Every row gives one point. The last column is the point's height on a tilted bowl or saddle (a function of degree 2), plus a little noise. Count its main directions that bend up, bend down and stay straight.

Points:
[[  33  -32    3   19]
 [ -22  -34  -59  -36]
 [ -24   -1  -38    4]
 [  27   27   58   61]
 [  18  -10   25   46]
 [   8   13   36   47]
 [ -61   15  -25   18]
 [ -29    0   27   20]
 [ -14  -31   27   18]
 [ -37  -28   82  -22]
 [  56  -52   27   27]
 [  35   25    4   44]
 [ -36   -8   41   10]
 [  20   70  -99 -121]
 [ -21  -85   84  -62]
 [   0  -29  118   -3]
 [  52  -18   -6   26]
 [  18   73   71   17]]
Directions: 1 up, 2 down, 0 straight

Points, 24 rows:
[[-50  38  -7   1  15]
 [ 80  40 -34  17   7]
 [ -6  -2 -66 -30  13]
 [-13  35 -14 -11  -3]
 [  5 -81  52 -55  66]
 [-79 -23 -54  -5  51]
 [ 14   1 -55 -63  10]
 [-72   4 -16 -24  29]
 [-38 -56 -68   2  50]
 [ 39 -23   7  -9   9]
 [-52 -61 -33 -45  46]
 [-11 -45 -69  46  51]
 [ 27  68  14 -16  -8]
 [-49   6 -18  42  32]
 [ 17 -34  57  13  38]
 [ 57  57  41 -38   0]
 [ 61 -89  10   7  73]
 [-63  26  12   4  24]
 [  9 -38  70 -26  41]
 [-10  11 -39  61  29]
 [-36 -98  17  51 100]
 [-73  25 -32  34  44]
 [-32   4  70  89  83]
 [ 58 -32  18 -63  24]]
Directions: 4 up, 0 down, 0 straight

Points:
[[  57  -32    1   63 -103  -32  -80]
 [ -49   28   21   29  -68   70  -33]
 [ -51  -22    9   32    7   15   -8]
 [  58  -43  -32  -30  -21   25   20]
 [  36  -43   35  -17   70  -76  -77]
 [   8    2   -8  -31   -1   78  -14]
 [ -33  -30  -30   30   40  -57  -33]
 [ -30   83  -30    5   91  -50  -41]
 [  -5   15   10  -70   -6  -63  -38]
 [  46   22   32   81   24  -71  -58]
 [   2  -61  -14  -62  -68  -22  -97]
 [  28  -24   76   46  -21   12  -54]
 [ -39  121   -6    6   51    2  -36]
 [ -58   39    5  -43  -21    1  -20]
 [  12  -25   15   14   -5  -59  -17]
 [  29  -51  -19  -44   18   32  -13]
 [ -38   27  -19   21  -39   99  -58]
 [ -46   55  101    9   13   14    4]
 [  21  -15   77  -17   -4   97  -99]
 [  41   13   69  -27   94    8  -52]
 [  -2   -7    1  -19  -10   52  -13]
 [   3  -12   -8   17   53   20   -7]
 [   7  -23  -51  -44   69  -25   -3]
 [ -18    8    1   27  -20    1    9]
 [ -27    4  -35  -23  -41  -52  -20]
 [  37   48  -26   23  -79  -60  -23]
 [ -17   79  -20   37  -10   -4   -2]
 [  13   27   44    6   52   -5   -8]
 [  76   25  -49   -9  -19   41   78]
 [  29   39   11    0  -52   58  -13]
 [  39   34   15   22   78   34   -4]
 [  47   10   -4  -44  -15   55   14]
 [   6  -35   20   -5    7   -6  -19]
 [ -14   43   38  -16  -11  -32    8]
 [  13  -98  -75  -12   16   45  -49]
 [ -80  -23   12   48   10  -13    4]
 [  40   -1   21    6    3   -1    9]
 [  65  -10   22   31  -51  -47  -29]
 [  16    2    3   36   23   89  -34]
 [  44   38   25   25   41  -35    3]
 [ -12  -76   -2   29  -21  -94  -83]
 [ -47  -39   14  -51   20   -1  -61]
 [ -19   34  -10  -47   37  -78  -28]
 [ 101   28   -8  -50   21   32   96]
 [ -74  -13   37    5  -57   16   -2]
 [ -67   44   45   11   37  -21   15]
 [  72   32  -17   -9   39   29   69]]
Directions: 1 up, 5 down, 0 straight

Points, 77 rows:
[[ -14  -12   48  -20    6   13    7  -27   -2]
 [  64  -33   22   48   63  -52   72   40  -85]
 [ -17  -37  -51   -3  -81  -13    7   -4   28]
 [  43   48   22  -10   71  -31   -7  -10  -58]
 [  35   -5  -37   15  -27  -64   -5   15    1]
 [ -36   57   20   17  -26   16   23  102   15]
 [  -4 -108  -22  -14  -33   64  120   36   17]
 [ -14   51  -45   25  -71  -20   18   22   52]
 [ -48   26   31   -1   78   34  -49   40   -6]
 [ -22  -47   45    6  -53   15    2   38  -37]
 [  -4  -29   54   28   35  -32  -59   33   -8]
 [ -28   20   -1   61  -44  -13  -14   15   -5]
 [  -8   12  -32   22  -21   11   74  -71   20]
 [  51  -14   10  -28  -68   25   24  -46  -31]
 [  61   44  -85    5   -3   57  -38   22    1]
 [ -39    7   32   61   28  -12   27  -32  -17]
 [  -6   21  -66   40    7    0   -2   52   31]
 [  -1  -21  -55   55    6  -67   -5   -6   -4]
 [ -49   37    7  -32   29  -10   33    8   -5]
 [   1  -22    3   89   26  -22   36   39  -45]
 [ -59   22    6  -62  -49  -59   23   37   -6]
 [  54  -16  -12   16  -48   54  103   53   -6]
 [ -17   36   -9   31   78   11   -7   89  -13]
 [ -46   20   54   20   22   29  -12  -41  -12]
 [  22   38  -15  -68   52  -66  -31  -64  -57]
 [  32   27   -9   -6  -32   47  -33    6  -18]
 [  34 -118   65  -18   32  -38    0   37    3]
 [ -59   48   33   63  -29  -30    5  -63  -37]
 [  43   42  -55   -7  -13   49  -41   41    5]
 [ -77   -1   48   49  -17  -24   -2   58  -36]
 [  57  -30   21   13  -64  -25  -29 -102  -44]
 [  -4  -37   -7  -16   45   60   -5  -44   46]
 [  76   11  -89   -6  -52   46  -45  -47  -45]
 [ -48   17   -9  -44    6  -52   25   49   -8]
 [   1   -2  115   30  -54  -26   34  -46  -51]
 [ -28   -2 -121   85   71   47  -11  -16   43]
 [ -32   47   38   26  -49   34   61  -18    4]
 [ -49   28  -34  -44   40  -24   48   28   -5]
 [ -32   16    5  -82  -45   37   -2   19  -27]
 [  -8  -90   25   23    0    1   -7   23   13]
 [ -25   28  -22   21    4   31   48   39   40]
 [ -38   48  -24  -34   24   56  -18   27   18]
 [   9   -7  -29  -81  -50  -89  -29   10    3]
 [  26   35   66  -37  -35   45   -9   43  -60]
 [  -7    7   61   43   65   20   -4  -20  -19]
 [ -56   28  -29   28   -9   23   24   -3   41]
 [ -37   22  -45   -7  -13   53   39  -20   62]
 [  25  -69   18  -30  -15  -50   -7  -28   22]
 [  19  -10    0   24  -71  -25   -6  -71  -18]
 [ -44   10  -30   -1    6    3  -23   61   24]
 [  25  -56   48   32  -25  -53   29   26  -36]
 [ -88  -57   -7  -94  -53   73   -5    0   17]
 [ -13   10  115  -10   85   37   39   42  -44]
 [  -9   37  -17  -17   52   45    6  -22    0]
 [ -33  -28   -6  -24   -1   69   50   31   46]
 [ -27   21  -25  -41  -21    1    4   53   11]
 [  52  112  -18  -24    4   46  -38  -50  -75]
 [  35  -28    6  -11   32   -5   48   -6  -14]
 [ -38   -6   13   98  -53  -59  -36   -5  -46]
 [  36  -17  -35    1   95   55  -20   12   -4]
 [  29  -47   46  -25  -13  -40   36  -21    1]
 [  58  -15  -48   72   39  -95   68  -94  -95]
 [ -38  -30   24  -58   15  -56   48   48  -21]
 [   6   41  -54   85  -36    4   -6   17   13]
 [ 104  -50    6   82   26    7  -27   23 -105]
 [  73   43  -29   46  -13  -14   66  -10  -19]
 [  -3    3   73   56   35  -10  -50  -11  -32]
 [  10   -6  -48    3  -93   29   27   34   30]
 [   2   -1  -64  -60  -10  -23  -12   23    3]
 [  27  -14   13   24   24    4   23  -27  -13]
 [ -69    8  -73   12  -45   96  -30   40  121]
 [ -45   20   60   19  -78  -57   43   46  -29]
 [  47    5  -11   33   21  -14   95   -9  -31]
 [ -13   78   -1   47   30   46  -18  -14  -10]
 [ -37   40    2  -92   50  -41   61   73  -75]
 [ -20  -70   38  -17    2  -68   29   38    0]
 [ -32   31   39  -32   30  -10  -17  -56  -20]]
Directions: 2 up, 4 down, 2 straight

Points:
[[  30  -10   33  -15  -22   45  -38   -6  -24]
 [ -24   40  -28   21   37   45  -38  -16  -56]
 [ -58   -8  -31  -35    2    4  -30   24  -44]
 [ -17   -1  -51   46   -3   10   35   -5   -7]
 [  37   -4  -14  -39  -43  -16   31   33  -21]
 [   0   47   32   -7   44    1    9   -3  -37]
 [ -63  -38  -50   69  -53   19  -30    6  -58]
 [  10  -21  -59  -40    7   56  -32  -75  -75]
 [ -27   -6  -55  -34   77   64   11  -20  -80]
 [   7  -19   87   28   37   74  -59  -29  -43]
 [ -18   17  -34   -7  -74   14  -55  -24  -51]
 [ -27   33  -22   -2  -12    6   32  -10  -25]
 [  35  -44   71  -42   -9   14   26  -31   -4]
 [  44  -49  -68  -34   -4  -10   41  -36  -37]
 [  57   -3  -37  -26   10   25  -22   -1  -41]
 [   6   35   17   58  112   21  112  -46  -33]
 [  31   -3  -24  -10   -9   83   75   -4  -22]
 [  48    4   17   53   45   10  -21  -17  -25]
 [ -25   47  -81   -2  -36   48  -42   31  -61]
 [  47   59  -68    2  -44    2   67   27  -16]
 [ -27  -64  -74  -30  -35   24   24  -28  -52]
 [   3  -43   47   49  -46  -58  -14   24  -37]
 [  14    4   23   -4  -49   -8  -28  -56  -27]
 [  10   60   63  -30   22   12    5  -36  -38]
 [ -53   -3  -23    1    5   99   44  -15  -57]
 [  10   -4  114   66  -28   59  -11    3  -14]
 [ -58  -18  -41    4 -121    2   44   22  -55]
 [  34   13   62   15  -35  -96  -24   24  -60]
 [ -13    0  -26   84   27  -37  -38  -58  -52]
 [  46  -16   -4  -74  -41   29   15  100  -47]
 [ -14   33  -67  -17   19  -37   -2   16  -26]
 [   3  -82   16  -47   23   26    8  -43  -32]
 [ -23   49  -60  -54  -20    2   -5   54  -46]
 [ -46   18   -8  -10   19  -50   -1  -11  -37]
 [  21  -33  -19  -49  -61  -24    4   24  -26]
 [  -8   -9  -53   23  -33  -16  -63  -28  -56]
 [ -71   38  -72   53   52  -48    7  -54  -66]
 [ -43    9   65  -14   26   42   13  -55  -27]
 [  26  -35  -29   -7   32  -34   20  -31  -26]
 [ -16  -18  -51    0  -12  -10   67   73    1]
 [  47   19  -16    4    3    7  -21   39  -24]
 [ -27  -31   96  -14  -30   29   12 -112   19]
 [  -3   -7  -35   -5   39   -5   11    2  -22]
 [ -91   93   -6  -89   -3   60    2   -4  -90]
 [ -16   44  -39   70   17   20   14    3   -4]
 [ -12   32  112  -13   32  -43  -52   13  -65]
 [  42   -7  -18  -47  -13   -2  -26  -32  -42]
 [  33   41  -70   46  -28  -45   -4  -49  -35]
 [ -37  -45   63  -15   59  -23   -8  -36  -50]
 [   6   52   30   69  -52   69   48  -33  -12]
 [ -95  -36    5   -9   60   93   73   -7 -107]
 [ -35   -2   29   38   -8   -7   26   32  -17]
 [   1   36  -16   -3   29   18  -61  -12  -58]
 [  40  -14   67   41  -36  -42  -18   30  -38]
 [  13    3   15   10   17  109    6   18  -30]
 [   5  -94  -35   52   12  -27   -3   61  -16]
 [  11  -63    0   17  -22   22  -27  -38  -33]
 [ -67  -54    3  -45   45  107   -3  -27  -81]
 [  -6   30  -32  -28  -26  -12   33   31  -21]
 [ -11   58  -13   24  -80   23   22    3  -34]
 [  15   44  -33  -41  -14    4    4   20  -35]
 [  53    8   44   59   69  -67    4   71  -23]
 [  10  -55   59   -5  -59   39   20   95  -30]
 [ -33  -40  -47   42  -36  -24  -25   40  -30]
 [   6  -21  -50   -8  -67   68   27   16  -34]
 [ -10   55  -19  -21   -3   42    4  -37  -45]]
Directions: 1 up, 6 down, 1 straight
